Rows are points. Each copy is the shape, with its points in the same order, stretched, turned, moved and blurred by noise. Is it also mirrored, or only turned?
In the rows, zero is written as 128.

Shape (6 x 3)
[[213 141 163]
 [ 98 106 152]
 [144 164 101]
 [112 147 111]
 [135 147 132]
 [131 104 129]]
Copy 1 (6 x 3)
[[197 165 153]
 [ 91 166 126]
 [155 100 114]
 [117 111 113]
 [133 136 114]
 [111 136 151]]
Copy 1 is: only turned
Copy 2 (6 x 3)
[[173  71 145]
 [ 98 124 123]
 [168 157 118]
 [125 157 113]
 [136 131 118]
 [110 131 143]]
Copy 2 is: mirrored

Shape (10 x 4)
[[150 179 113 185]
 [117 118 110 108]
 [125 116 159 103]
 [123 138 110 142]
 [109 119 141 113]
 [141 162 111 160]
 [110 113 120 101]
 [ 88 117 138 117]
 [139 139 105 206]
 [ 91 145 110 124]]
Copy 1 (10 x 4)
[[176  38 137 136]
 [117 148 124 134]
 [123 156 138  85]
 [136 108 134 142]
 [126 155 147 113]
 [160  72 131 136]
 [116 163 131 127]
 [127 168 166 127]
 [122  36 155 164]
 [157 147 154 149]]
Copy 1 is: only turned
Copy 2 (10 x 4)
[[186 119 172  91]
 [130 129 116 144]
 [ 96 126 159 142]
 [146 123 135 121]
 [106 132 138 131]
 [166 126 154 107]
 [111 136 117 145]
 [ 95 147 129 124]
 [169 103 146  67]
 [135 153 120 125]]
Copy 2 is: mirrored
Copy 3 (10 x 4)
[[148 160 198 152]
 [102 118 114 146]
 [143 126  99 121]
 [122 128 143 153]
 [136 118 102 140]
 [133 151 170 148]
 [107 114 100 144]
 [139 110  94 155]
 [138 118 206 158]
 [122 127 115 170]]
Copy 3 is: mirrored
Copy 4 (10 x 4)
[[120 150  66 197]
 [126  91 129 133]
 [161 126 144 116]
 [120 113 111 160]
 [138 120 146 126]
 [120 131  83 177]
 [128  95 142 124]
 [121 121 162 127]
 [125 129  93 215]
 [ 94 117 132 143]]
Copy 4 is: only turned

Shape (8 x 4)
[[145 118 128 148]
 [155 150  81 123]
 [119  97 129  81]
 [118 131 175  93]
 [115 121 156 106]
 [134 101 153 141]
 [161 130 136 154]
 [100 172 114 113]]
Copy 1 (8 x 4)
[[ 99 131 145 150]
 [131 109 100 141]
 [153 102 168  94]
 [164 155 169 101]
 [148 141 169 116]
 [ 98 138 168 135]
 [ 94 150 135 149]
 [175 133 133 152]]
Copy 1 is: mirrored
Copy 2 (8 x 4)
[[111 122 145 123]
 [171 123  82 158]
 [107 152 108 168]
 [ 82 174  85  91]
 [ 92 166 111 110]
 [ 81 137 158 118]
 [107 117 136 109]
 [158 183  74 107]]
Copy 2 is: only turned
Copy 3 (8 x 4)
[[128 119 116 139]
 [100 158 127 136]
 [124 132 116  54]
 [181 129 161  82]
 [151 119 144  93]
 [144 107 116 116]
 [149 132 123 152]
 [111 129 177 135]]
Copy 3 is: only turned

Shape (10 x 6)
[[116 143 128 125 106 148]
 [113 125 138 142 112  84]
 [128 100 169 151 135 145]
 [102 132 102 168 143 112]
 [178 103 143 154 144  85]
 [127 123 134 123 159 176]
 [ 96 140 148 114 184 113]
 [ 91 124 191 179 128 106]
 [164 146 119 157 149 121]
 [196 140 106 183 185  86]]
Copy 1 (10 x 6)
[[ 89 114 144 152 111 127]
 [159 102 140 130 120 100]
 [110 109 138 144 162 123]
 [127  66 112 153  98 132]
 [165 106 165 112 158 134]
 [ 64 118 124 148 140 161]
 [123 120  98 162 126 146]
 [156  98 136 178 140  94]
 [120 105 168 141 125 171]
 [159  82 166 135 123 195]]
Copy 1 is: only turned
Copy 2 (10 x 6)
[[132 154 146 136 126 127]
 [140 147 125  89 125 143]
 [144 124 143 125  85 153]
 [166 115 117 116 160 129]
 [127 125  86 107 106 173]
 [123 116 148 154 122 137]
 [108 108 135 101 128 114]
 [170 121 134  88  87 122]
 [140 122  90 141 134 135]
 [143  92  40 130 148 148]]
Copy 2 is: mirrored

Shape (12 x 6)
[[ 99 111 155 125  98 105]
 [144 105  86 115 140 132]
 [128 112 153 159 121  97]
 [ 93 121 130 164 118  92]
 [136 112 144 118 101  89]
 [143 113  80 130 147 171]
 [132 136  70 131 151 156]
 [121 117 159 132 103 110]
 [126 104 104 124 103 115]
 [139  99  81 108 164 141]
 [104 172 122 153 144 103]
 [ 93 138 124 141 156 118]]
Copy 1 (12 x 6)
[[108 121  99 150 142 136]
 [145 152 128  81 125 127]
 [121 137  87 146 147  95]
 [126 132 112 153 174 108]
 [117 157  89 143 135 129]
 [167 127 143  65 116 116]
 [172 138 164  81 131 121]
 [117 125  97 144 132 121]
 [145 147 105 111 146 139]
 [134 150 140  67 115 121]
 [140 141 165 160 153  99]
 [115 126 153 132 146 106]]
Copy 1 is: only turned
Copy 2 (12 x 6)
[[116 129 102 124  81 110]
 [104 114 115  83 154 178]
 [106 157 112 148 113 124]
 [118 168 115 148  75 143]
 [ 78 125 121 111 110 124]
 [149 117 117  80 175 159]
 [148 132 140  86 157 180]
 [113 126 121 128 106 107]
 [ 98 127 113  80 119 153]
 [117 110 111  93 162 192]
 [147 161 163 158  89 146]
 [160 137 143 152  91 156]]
Copy 2 is: only turned
Copy 3 (12 x 6)
[[148 178 139 150 156 147]
 [158 109  86  82 124 103]
 [129 155 109 165 135 154]
 [110 201 107 146 117 157]
 [153 158 112 161 158 118]
 [157  73  99  63 103 118]
 [124  95 103  75  95 107]
 [148 146 138 158 149 144]
 [161 153  98 117 121 125]
 [151  89  73  61 131 104]
 [ 64 161 128 154 113 124]
 [ 92 151 123 111 135 138]]
Copy 3 is: mirrored
Copy 4 (12 x 6)
[[189  97 159 128 153 117]
 [123 167 106 136 121 121]
 [166  73 103 151 124 140]
 [169  79 111 119 106 125]
 [190 101 136 130 165 118]
 [ 85 185 109 147 101 143]
 [ 75 173 111 117  92 125]
 [174  87 133 142 148 137]
 [165 148 131 125 133 139]
 [114 193 119 146 108 109]
 [107  78 115  85 101 106]
 [122 116 129 114  97 104]]
Copy 4 is: mirrored

Shape (14 x 8)
[[155 138 104 173 151 162 132  94]
 [151 126 122 112  84 146 142  98]
 [ 96 144 142 120 131 160  91  89]
 [144 104  84 122  81 124 125 135]
 [123 124 148 124  80 118 120 140]
 [114 167 149 116 122 149 120 133]
 [144 149 108 180 120 116 115 159]
 [100 175  88 127  99 178 129 159]
 [153 113 100 138  83 180 115 142]
 [101 139 100 155 130 126 129 139]
 [169 157 134 132 110 113 142 135]
 [133 172 143 160 148 157 153 134]
 [113 120 129 113 158 150  76 159]
 [ 97 115 107 121 121 109 102  96]]
Copy 1 (14 x 8)
[[143 117 119  76 107 149  79 119]
 [128 101  86 160 110 146 137 103]
 [ 95 106 109  80 116  75 131 129]
 [123 109 155 170 120 157 117  92]
 [124 147 130 169 104 127 143 137]
 [116 153 104  85 107 120 145 128]
 [117 184 169 101  95 172  90 139]
 [107 162 154  81 104 152 107  53]
 [150 106 160 143  76 151 130  76]
 [118 160 161 100 134 136  76 114]
 [127 158  91 124 103 175 137 144]
 [155 177 104  67 104 150 101 131]
 [139 111 174  57 120  84 151 135]
 [ 87 104 139 126 154  95 104 132]]
Copy 1 is: only turned
Copy 2 (14 x 8)
[[135  86 125 143  97 193 121 106]
 [121 129  99 119  73 124 137 128]
 [148 110 130 164 115  99 108 135]
 [137 120 110  99  90 124 160 158]
 [131 117 121 101  96  87 150 126]
 [156 127 125 109 118 113 106 110]
 [167  98 146  88 104 163 144 101]
 [214 127  84  85 124 125 112 137]
 [149  76 105  99  74 132 124 149]
 [163 113 114 119 142 140 153 125]
 [125 138 132  78  82 154 133  97]
 [151 102 110 102 119 167 105  78]
 [141  92 158 121 143 111  96 157]
 [139 134 133 162 129 107 160 150]]
Copy 2 is: mirrored

Shape (13 x 8)
[[102  76  74 120 164 102 136 135]
 [128 133 159 132 113 102 155 135]
 [109 158 151  99  98 112  95 148]
 [120 155 125 152 133 127 129 159]
 [132 142 113 116  86 117 146 137]
 [117  73  80 128 171  96 132 104]
 [150 122 139 128  95 123 102 163]
 [143 145 132 140 107  77 110 138]
 [117 115 136 142 123 122 106 115]
 [ 72  71  78 138 161  76 131 120]
 [ 96  52 109 110 178  89 131 141]
 [145 162 145 101 129 118 109 130]
 [ 85  61  99 126 155 113 128 106]]
Copy 1 (13 x 8)
[[ 82 143 142  98 159 134 134  79]
 [124 154 130 116 110  74 119 133]
 [113 174 109 163 117 129 154 149]
 [123 130 131 123  95 119 159 112]
 [132 150 119 154 107  99 128 108]
 [ 90 136 121  83 169 150  98  85]
 [142 170 135 148  88 135 129 122]
 [107 166 100 117  91 124 118 129]
 [140 150 106 114 135 148 128 115]
 [ 74 174 112  79 165 128 143  77]
 [ 73 164 151  90 170 126 130 110]
 [121 143 112 145 115 130 119 155]
 [120 160 122  93 169 138 129  88]]
Copy 1 is: mirrored
Copy 2 (13 x 8)
[[128  61 111 110 139 165 129 133]
 [156 130 140 122 165 114 128 116]
 [109 151 139 166 149 122  83 124]
 [140 138 176 115 143 145 134 126]
 [126 164 126 100 172 142  87  97]
 [153  53 100 112 127 165 137 114]
 [ 99 128 145 165 167 136 106  91]
 [151 140 142 152 170 157  89 102]
 [136  99 147 142 130 125 114  96]
 [144  45 124 117 139 162 101 138]
 [123  23 106 150 140 141 151 149]
 [141 150 124 148 131 134 131 118]
 [130  40 114 119 121 130 124 118]]
Copy 2 is: only turned
